Rows are points. Two turns around zero, p and q, are shown by what they do to some points. Where does a point land after both, in the order given? Backwards means that the second turn is done in reverse. Each puzzle has new turns, and all numbers are rounded.
(in the rows, 128 means zero)

Turn p:
[155 158 146] -> [149 164 142]
[155 127  92] -> [168 107 124]
[135 136 225] -> [ 83 192 187]
[108  92  97] -> [117  80 113]
[108 124  99] -> [127 107  99]
[107 131 108] -> [124 118 101]
Turn q:
[113 127 147] -> [107 138 136]
[ 97 152  94] -> [121 136  77]
[ 99  86 131] -> [ 89  95 132]
[203 146 140] -> [194 142 167]
Where do these land?
p, then q: [154 162 112] -> [173 137 134]
p, then q: [ 98 124 136] -> [108 125 104]
q, then p: [144 117 126] -> [127 125 147]
q, then p: [178 140  55] -> [196  86 167]
q, then p: [ 75 113 174] -> [ 72 146  87]
p, then q: [119 112 166] -> [ 92 151 128]

Turn p:
[ 96  82 101 151] -> [125  95  71 124]
[139 157 188 132] -> [142 123 184 163]
[151 139 160 171] -> [146 138 137 183]
[116 186  86  77] -> [ 67 161 156  80]
[113  72 112 169] -> [146  99  65 143]
[161  96  93  74] -> [156 155 114  61]
[120 164 155 121] -> [112 125 169 141]
Turn q:
[122  89  76 158] -> [174 110  79 144]
[135 149 176 165] -> [112 159 161 171]
[ 94 150 128  77] -> [ 85  93 134  95]
[124 174 101 158] -> [ 96 151  86 150]
[165  79 158  81] -> [171 127 180  80]
Where do these land?
p, then q backwards: [138  87 191 105] -> [125  51 142 118]
p, then q: [136 183 127 155] -> [ 93 126 128 179]
p, then q: [127 220  91 112] -> [ 44  88 147 160]
p, then q: [160  90 108 128] -> [128 157  99  93]
p, then q: [ 96 118 101 140] -> [138  94 101 125]
q, then p backwards: [112  70 151 129] -> [128 106 188 121]

Turn p:
[124 106 115 141 184 122 137 128] -> [125 129  81 129 161 147 150 128]
[154 127 148 131 120 108 159 121] -> [128 137 146 126 133 103 166 134]
[119 116 121 108 100 120 151 127] -> [124 130 126 114 100 101 134 112]
[122 114 138 136 131 110 113 101] -> [126 124 136 119 159 122 124 106]
[113 105 140 120 121 102 131 125] -> [108 129 123 110 138 102 127 115]
[128 130 193 141 187 177 144 124] -> [120 161 136  86 157 192 157 169]
[113 225 109 135 106 145 143 186] -> [129 181 138 197  65 139  97 169]
[134 104 107 139 113 119 126 105] -> [132 103 129 131 132 119 139  94]
[121 122 110  99 101 101 150  89] -> [152 137 128 113 116  85 134  85]
[166 144 111 116 146 127  87 149] -> [156  98 121 152 143 127 106 167]
[115 116 117 142 100 179  67 151] -> [111  78 144 131 105 172  76 129]
Turn q:
[111 100 173 158 155 122 136 105] -> [144 104 151 145 160 139  82 107]
[141 111 151 109 116 157 132 125] -> [140 107 156 107 116 145 139 126]
[136 183 121 110 108 148 119 141] -> [108 173 147 112 105 119 154 143]
[148  89 143 166 163 145 130  94] -> [183 114 134 135 162 145 113  93]
[105 145  85 103 127  95  84 158] -> [ 98 153  70 112 109 119 115 165]
[114 136 116 117 113 150 152 110] -> [111 124 139 116 118 113 146  98]
[132 146 126 138  71 167 143 147] -> [110 141 155 142  80 147 166 111]
[147  95 144 145 153  78 125  94] -> [173  97 116 152 156 104  94 138]
[119 147  93 106 147  91 131 178] -> [ 86 139  84 131 147 123 144 171]
Where do these land?
p, then q: [143 129 109  57 110 125  98 132] -> [162 111  94 127  96 127 131 185]
p, then q: [116 131 100 151 148 164 110 119] -> [154 143 129 108 119 151 143  90]
p, then q: [133 148 114 138 103 138 105 150] -> [141 132 130 148 103 157 107 125]
p, then q: [145  64 209 139 134 129 106  59] -> [121  71 168  51 197 118 108 146]
p, then q backwards: [141 146  98 141 124 123 184 143] -> [156 145  91 149  85 123 137 140]
p, then q backwards: [151 132 124 136 148 108 163 150] -> [155 147  99 127 122 107 144 149]
p, then q: [112 150 172  86 120 137 123 113] -> [121 145 151  99 116 119 124 182]
p, then q: [117  91 145 149 132 124 174 141] -> [ 76 109 131 125 136 105 136  99]
p, then q: [119 143 115 135 139 113 106 154] -> [130 153 102 140 128 146 113 124]
q, then p: [102 146  95 148 122 117 112 119] -> [144 138 131 162 129 122 105  98]

Turn p:
[115  96 121 136 158 150  92 146 123] -> [106  99  86 121 150 151 123 135 116]
[118 136  87 102 138 164 118 124 161] -> [138 134  84  86 130 119 153 108 139]
[150 139 145 128 144 102 111 145 146] -> [134 126 140 114 144 126 106 163 147]
[146 149 132 194 134 145 122 150 144] -> [150 154 121 150 168 157 150 169 124]
[118 162 107  89 105  95 118 131 104] -> [115 148 142 104 110  73 110 126 105]
[ 82 137 137  90 128 166 144 129  99] -> [ 97 101 135 110 104 115 174 104 101]
[141 112 151  97  93 114 114 124 117] -> [113 133 153 111  95 141  94 121 122]
[164 123 147 200 146 121 128 105 133] -> [141 146 140 179 178 164 119 138 151]
[ 70 136 125 115  96 124 143  89 157] -> [101 154 115 139  76 105 160 110 160]
[125 105 112 126  93 106 154 134 154] -> [157 138 114 143  81 125 114 129 138]
[134 109 171 126 176 109 116 123 107] -> [ 99  81 153 138 157 137 106 136 145]
[173 132 101 132 127 139 174 137  91] -> [183 121 151 140 144 122 127  98  89]
Turn q:
[137 106 106 144 103 151  91 101 138] -> [117  90 105 104 119 145 107  96 118]
[114 122 155 165 130 118 141 119 159] -> [ 94 113 165 133 102 133 130 139 139]
[132 105 106  95 111 143 150 194 117] -> [162 156  94  84 130 124 133 178 129]
[175 130 119 123 131 126 150 143 121] -> [157 132 105 134 104 111 154 132 137]
[113 225 108  69 116 123 140 109 116] -> [140 220 119 158 155 109 101  76 147]
[131 151 149 112 145 130 118 188 131] -> [172 157 144 141 120 137 111 167 117]
[114 137 107 140 142 136 142 104 115] -> [101 135 112 144 141 141 144 115 130]
[159 118 145 142 143 153 146 100 102] -> [135 113 129 133 119 139 182 102 117]
[116  99 158 114 153 122 147 120 142] -> [129 112 163 123 147 132 151 145 154]
[110 113 106 164 124  90  63 118 157] -> [ 96  72 123 146 128 122  63 134 116]
[108 103 148 140 110 115 120 112 111] -> [105 108 148 109 142 113 132 125 105]
Where do these land?
q, then p: [149 153 167 117 127 127 165  94 161] -> [132 157 163 139 102 145 143 134 182]
p, then q: [120 121  94 117 139 124  92 122 138] -> [124 127  99 143 157 127 100 126 144]
q, then p: [143 136 121 128 103 146  99 160 120] -> [126 147 134 103 138 127 103 111  93]
p, then q: [ 86 100 128 179 159 110  95 138 132] -> [ 89 120  91 138 127 164 109 181 118]
q, then p: [177 152 177 114 140 151 162 114 112] -> [167 150 192 150 120 141 141 108 149]
q, then p: [150 173 138 116  81  83 157 166 124] -> [131 178 167 126 118  82  94 171 125]
q, then p: [ 92 133 110 119  96 153 116 130 127] -> [ 97 128 120  90 140 107 140 112 121]
q, then p backwards: [142  98 153  97 151 133 169 114 153] -> [134 155 158 120 156 142 159 114 171]
q, then p: [112 144  98 107 144 155 124 134 113] -> [139 133 113 111 167 117 153 116 121]
q, then p: [102  93 132 150 128  79 107 111 112] -> [ 95  79 110 161 122 121 104 144 125]
p, then q: [134 105  90 163 140 148 121 125 115] -> [115 115  86 158 133 150 147 117 121]

Turn p:
[120 118 125 127 102 149 148 119 145 138 123] -> [146 101 134 121 143 106 123 129 141 126 116]
[124 119 142 141 112 134 121 137 135 156 129] -> [132 118 157 136 123 121 121 147 133 120 116]
[116 136 134 146 151 133 123 159 153 100 143] -> [ 90 115 123 138 127 117 129 130 113 109 164]
[120 121 124 154 114 126 139 114 121 150 126] -> [130 118 131 123 133 132 131 148 144 119  98]
[140 134 134  84 143  98 132 127 115 125 126] -> [142 165 124 125 142 148 114 115 113 151 142]
[130 127 138 152 123 148 126 110 137 147  99] -> [139  99 139 105 107 132 131 146 143 128 119]
[140 148 103 107 142  92 128 129 120 123 126] -> [136 168 105 132 139 146 134 127 136 135 147]
[145 134 139 148 111 146 135 112 126 136 141] -> [142 105 123 136 120 122 140 146 115 129 106]
[ 98 131 142 138 141 131 110 124 149 105 145] -> [ 94 105 142 135 137 135 147 116 120 126 146]
[132 157 115  92 145 115 135 148  98 118 129] -> [131 182 112 116 134 121 134 117 109 134 143]
[133 131 103  90 158 115 123 129  94 129 131] -> [121 181 112 122 126 130 127 110 130 158 128]
[125 123 132 145  98 133 120 124 117 123 114] -> [141 116 136 125 117 132 135 119 133 103 109]
[124 104 143 141 143 131 138 141 143 102 136] -> [100 104 120 133 131 128 104 119 114 119 137]
[144 109 118 126 111 138 115 119 140 139 125] -> [146 114 133 145 115 123 121 124 148 137 121]
Turn q:
[131 132 147 136 118 116 140 138 124 115 139] -> [143 149 133 120 117 128 124 145 123 124 123]
[139 136 148 127 118 141 143 116 119 137 141] -> [129 131 138 115 128 152 105 135 130 124 118]
[135 136 128 108 182 135 129 131 127 118 137] -> [122 129  94 145 124 135 133 107 128  99  99]
[127 133 113 126 124  73 107 102 139 125 127] -> [150 109 115 103 117  98 141 125 148 112 160]
[131 124 132 131 138 137 144 132 123 126  80] -> [126 129 142 175 135 120 112 128 133 121 134]
[118 140 127 113 126 132 138 141 138 142 131] -> [103 136 126 125 113 126 120 124 130 133 125]
[118 137 142 148 126 129 116 121 137 128 138] -> [130 126 116 114 140 122 123 151 128 134 123]
[114 128 137 129 118 137 132 133  99 133 123] -> [128 132 153 132 130 130 127 133 142 139 108]
[121 127  31 131 117 131 144 127 135 133 142] -> [127  76 130 124  91 114 141  80  90 170 139]
[152 130 142 135 120 130  91 138 131 126 137] -> [128 129 117 121 138 152 155 156 131 124 140]
[121 120 149 116 117 139 123 123 135 113 124] -> [118 141 142 121 148 125 129 135 120 113 128]
[128  94 139 137 131 135 128 135 127 140 118] -> [133 147 131 142 153 135 127 119 134 144 136]
Where do these land?
q, then p: [115 143 114 132 111 138 117  89 114 123 137] -> [126 130 142 127 124 139  86 104 126 145 127]
q, then p: [124 131 114 155 106 119 129 147 119 143  94] -> [124 122 150 154 131 129 114 168 125 114 117]
p, then q: [142 100 129 105 138 136 155 142 133 130 145] -> [136 108 108 126 132 122 154 131 163 138 135]
p, then q backwards: [126 159 130 149 116 114 130 138 119 154 124] -> [138 138 159 130 115 120 111 139 118 101 130]
q, then p: [131 110 140 119 126 110 145 142 138 104 137] -> [146 143 111 126 130 135 153 130 105 124 131]
p, then q: [138 115 154 100 139 140 147 130 135 112 116] -> [132 114 131 109 140 148 150 113 158 122 125]
q, then p: [138 137 130 161 103 128 105 135 145 154 132] -> [115 148 145 149 133  89 113 145 134 136 127]
p, then q: [115 143 121 152 145 150 113 103 113 114 142] -> [125 135 158 132 120 106 100 103 124 146 126]
p, then q backwards: [110 153 110 126 125 142 109 127 129 121 131] -> [120 116 115 109 124 110 104 143 126 121 123]
p, then q: [149 112 123 105 149 112 150 129 146 117 118] -> [117 101 103 112 134 144 153 118 134 139 127]
p, then q: [ 98 125 134 129 139 132 110 110 128 141 136] -> [112 149 129 130 142 118 100 125 140 132 121]
p, then q: [151 107 138 102 138 114 127 145 117 122 124] -> [124  95 127 114 135 142 142 151 144 129 124]
